Each row of a before or after table is a point. The points were changed in one or more steps. Then noise was added and the rows were shuffled. The steps act on columns, c1 being the first. Name the steps. A step turns or swaps two columns, mirrors them in a line or flattens them onto one, adds a multiple of one to another, or multiplies or shifts one. Angles are multiples of 10 degrees, from the lower column toward the higher: turns from -170 to 170, lines from 10 to 170 but not 90. Use the fewest steps. Two steps may share a column if one is a turn and the other turns, adds or multiplies; they go together, in the order done. Otherwise the lowest column goes first.
(in the rows, 128 means zero)

Before:
[[140  93 179]
 [132 184 113]
 [130 133 125]
 [107 115 137]
 [184 102 154]
 [121 145 109]
 [166 108 180]
 [127 166 131]]
After (8 x 3):
[[130 134 124]
 [167  91 179]
 [106 112 137]
 [131 188 114]
 [187  96 155]
 [140  79 181]
 [126 163 131]
 [118 151 109]]
Steps: add -0.3 times c3 to c2

Before:
[[163 143 105 164]
 [ 92 140 106 132]
 [ 39 147 117 134]
 [130  87 116 103]
 [122 168 167 109]
 [116 163 201 125]
 [114  67 108 113]
 [168 147  91 128]
 [ 98 171 152 137]
 [168 123 152 138]
 [138 124  83 131]]
After (11 x 4):
[[129  98 101  94]
 [104 145 109 123]
 [121 138 213 118]
 [125 152 179 104]
 [132 136  86 119]
 [153 147 115 151]
 [ 63 150 124 125]
 [154 164 103 118]
 [155 112 147 128]
 [121  76  88 103]
 [105 159 166 128]]
Steps: multiply c1 by 0.7; turn c2 and c3 by 20 degrees; shift c4 by -10

Before:
[[185 141 170 112 115 140]
 [106 142 105 119 120  81]
 [115  64 124 128 168  86]
 [188 133 134 123 118 119]
 [102 119 100 153  96 119]
 [116 141 106 161 144 115]
 [177 159 129  96 113 173]
 [ 97  92 160 126 161  73]]
After:
[[ 70 136 132 145 117 119]
 [152 144 106 132 120  81]
 [141  55 124 126 166  87]
 [ 75 147 168 154 117 140]
 [158  83 161 123 163  71]
 [134 137 105  93 147 117]
 [149 130 102  97  95 119]
 [ 85 164 130 168 114 171]]
Steps: turn c1 and c4 by 170 degrees; add -0.3 times c5 to c2

Before, 12 rows:
[[119 128 162 153  93 153]
 [165 144 150  84 173 149]
 [ 75  93 106 166 156  83]
 [156 124 181  94 214 142]
 [ 70 112 109 122 183 100]
 [ 71 111 114 143 136 156]
 [ 74 106 152 154 173 143]
 [161 203 184 103 142 146]
 [ 71 101 140 151 138 149]
 [141 150 136 135  69 137]
 [116 127 194  75 159 140]
 [151 165 129 139  58 118]]
After, 12 rows:
[[133 127 149 171 145 124]
 [121 144 115 124 135  96]
 [127 132 142 115 132 100]
 [102 173 183 160 124 124]
 [128 132 152 103 148 102]
 [121 142 111 126 151 155]
 [132 131 103  76 136 157]
 [136 110 180 165 161 129]
 [118 150 127 113 101 136]
 [120 139 137 123 103 117]
 [125 134 196 183 141 129]
 [125 131 158 109 112  93]]
Steps: flatten c1 and c2 onto the line at 120 degrees; turn c4 and c6 by -160 degrees; multiply c5 by 0.4

Before:
[[136 149 143 105 112  79 139 161]
 [114 134 145 197 149 161 132 119]
 [163  93 169 159 127 117  89  84]
 [127 204  96 148  81 126 155 145]
 [122 140  99 165 151 133 102 110]
 [160 135 162 151 168 116 124 102]
 [170 104 159 115 143 170  80 102]
 [ 86 161  86 146  97 137 176 135]
 [173 139 113 123 113  88 176 144]
 [153 126 167 121 147 119 115  73]]
After, 10 rows:
[[122 125  97 163 102 132 102 110]
 [ 86 172  86 145 132 136 178 134]
 [154 112 167 121 116 118 117  74]
 [137 154 143 105 126  79 138 159]
 [163 101 170 160 151 116  90  84]
 [172 145 113 123 133  88 177 144]
 [170 100 159 114 131 171  79 100]
 [114 118 143 197 108 162 134 120]
 [160 108 163 151  93 116 123 102]
 [128 216  94 148 115 125 156 143]]
Steps: mirror c2 and c5 in the line at 160 degrees

Before:
[[183 149 102  94 160 125 106  94 114]
 [184 117 187 110 130 119 102 101 136]
 [107 152 132 190 112  95 116 154 157]
 [139 116 121 210 123 134 113 150 138]
 [141 152 139 182 119 138 118 164 118]
 [137 113 179 142 163 137 137 103 154]
 [140 171 133 200 105 151 127 148 170]
 [181 108 154 122 123 111 159  95 138]
 [196 124 105 110 149 123  90 118 158]
 [120 151 112 208  95 138  93 116 140]
 [168 114  94  61 125 150  97 116 132]]
After:
[[137 113 181 141 169 114 134 108 153]
 [180 109 154 121 138  92 159 123 135]
 [141 154 141 184 102 121 120 142 119]
 [185 148 101  93 165 108 105 107 110]
 [184 116 186 109 139 102 102 118 136]
 [137 118 122 212 113 117 112 136 141]
 [119 152 113 206 109 121  92 139 142]
 [106 150 131 187 105  76 114 144 156]
 [170 114  98  61 132 128  98 128 129]
 [196 124 104 110 149 102  92 117 157]
 [136 173 135 200 101 132 127 144 167]]
Steps: flatten c5 and c8 onto the line at 150 degrees; shift c6 by -20

Before, 12 rows:
[[138 187 143 145  74 174 100 156 105 171 176]
 [143 174 187 131 134 165 148 176  89 160 148]
 [129 176  97 224  64 139 110 123  97 155 146]
 [127 117 173 106 120 133 126 125 129 148 157]
 [147 202 147 196 132 116 110 130 166  98 124]
 [145 131 116 106 127 180 147 135 150 112 133]
 [ 98 143  98 112 153 116 116 198 128 180 167]
 [116 122 134 144  98  74  94 197 131 131 147]
 [154 125 162 113  92 134 116 111 135 169  88]
 [155 165 154 127 146  81 101 154 107 118 134]
 [132 111 139 159 143 145  72 159 139  97 140]
 [207 120 157 122 193 152 150 167 147 131 158]]
After, 12 rows:
[[126 126 164 115  91 134 124 113 105 133  77]
 [133 120 141 160 143 145 105 162 123 118 161]
 [128 149  96 226  64 137 122 122 168 141 109]
 [129 158 146 195 131 115 122 136  95 101 154]
 [138 133  96 112 151 117 120 193 175 103  91]
 [136 124 157 122 193 153 137 180 144  96 135]
 [133 144 155 126 145  81 116 159 140 144 140]
 [140 126 134 143 100  74 116 193 143 116 132]
 [132 152 143 144  74 175 117 157 192 119 102]
 [138 145 187 129 134 167 135 179 174 149 106]
 [127 125 170 105 120 133 129 126 157 109 119]
 [128 128 116 107 128 179 136 137 116 111 145]]
Steps: flatten c1 and c8 onto the line at 80 degrees; multiply c2 by 0.4; multiply c7 by 0.4; turn c10 and c11 by -70 degrees; turn c9 and c10 by -120 degrees

Before, 13 rows:
[[ 94 101 138 100 138  89  92 138  94 112 180 154]
 [ 97 112 144 136 164 165 100 141 120 162 170  66]
 [143  84  77 163 103  82 120  90 156 165 145 141]
 [170 114 153 177 160 162 103 105  83 153 157  77]
 [105 143 101 148  93 141 141 121 129  97 124 154]
 [143 163 145 112 165  83 140 108 159 150 159  92]
 [123 127  88 100 158  87  83  69 137 130 117 118]
 [158 106 124 115  88 113  85 109 161 103 119 127]
 [158 117 126 100  89 164 126  65 147 109 152 103]
 [ 92 105 133 150  98 124 119 108 112 156 124  96]
 [ 97 154 144 163 150 152  83  72 120 154 179  78]
 [ 96 156  99 121 106 139  84 115 104 166 130 121]
 [110 141  81 139 101  81 126 137 108  98 155 121]]
After (13 x 12):
[[ 93 105 148 148  99 181 117 107 145  96 144 101]
 [142 164  74 111 167 143 138 106 117  88 108  82]
 [157 117 103  98  90 223 127  68 111  48 114  96]
 [169 112 177 177 161 221 102 106 187  91 121  67]
 [160 108  84 115  88 176  84 108  97  44 136 131]
 [ 94 155 176 121 106 198  83 115 122 101 132 119]
 [110 142 178 138 101 137 124 141 103  39 104 115]
 [144  83 115 165 104 144 119  94  63 104 108 131]
 [ 98  98 172  93 137 150  95 137 163  53  69 129]
 [121 128 137 101 156 147  83  67  84  71 143 123]
 [ 97 154 133 162 149 212  82  70 148  93 100  64]
 [102 141 139 150  94 202 140 117  99  38 125 154]
 [ 95 111 132 137 166 225 103 138 151 103 109  54]]
Steps: multiply c9 by 1.6; turn c3 and c9 by 120 degrees; shift c6 by 60; shift c10 by -60; mirror c11 and c12 in the line at 100 degrees

Before:
[[122 160 120 130 107  81 141  74 100 151  86 180 101 148]
 [141 113 133 149 123 159 157 119 125  90  84  80 107  95]
 [149 110 100 190  92 113 144 109 179 143 136 141 140 168]
 [ 88 100 166 147 117 148 174 132 108  92 121 112 145 108]
 [120 101 121 174 193  86 208 143 186  89 149 132 190 103]
 [111 138  98 191 147 168 147  82 166 171 138  99 174 162]
 [132 127 150 127 116  97 160 136 105 116 149 151  58 165]
 [ 93 124 139 118 120 123 161 119 145  83 102  87 131 122]
 [130 107 143 141 117 106 171 132 113 136 110  82 122 136]
 [159 126 118 178 130 100 140  84 129 120 120 126 135 191]
 [140 161  93 155 112  77 139  83 103 142 161 148 130 155]
 [125  98 115 100 113 125 128 122  72 118 104 119  88 149]]
After, 12 rows:
[[118  93  94 118 118 123 160 140 145  81  71 152 120 125]
 [133 109  70 191 148 170 147 125 166 172 166 104 169  87]
 [114 152 119 191  91 114 145 115 184 142 146  97 170 121]
 [109 136 101 140 118 107 170 139 114 137 113 167 133 136]
 [ 94  94 130 144 118 147 173 158 107  89  95 154 108 109]
 [131 159  99 178 129 101 142 143 130 121 113  95 189 133]
 [163 133 105 155 110  80 139 122 104 144 170  74 153 131]
 [126 133 157 125 114  95 162 144 105 117 144 127 152 204]
 [100 123 140 173 190  84 208 115 189  89 123 137 115  64]
 [ 99 130 112  99 112 125 129 120  73 118  96 123 142 173]
 [158 117 135 128 105  83 140 146 100 152 102  56 143 160]
 [116 142  89 149 127 156 158 137 123  89  57 154  90 145]]
Steps: mirror c1 and c2 in the line at 40 degrees; turn c3 and c8 by 120 degrees; turn c3 and c12 by -130 degrees; add 0.7 times c10 to c11; turn c13 and c14 by -80 degrees
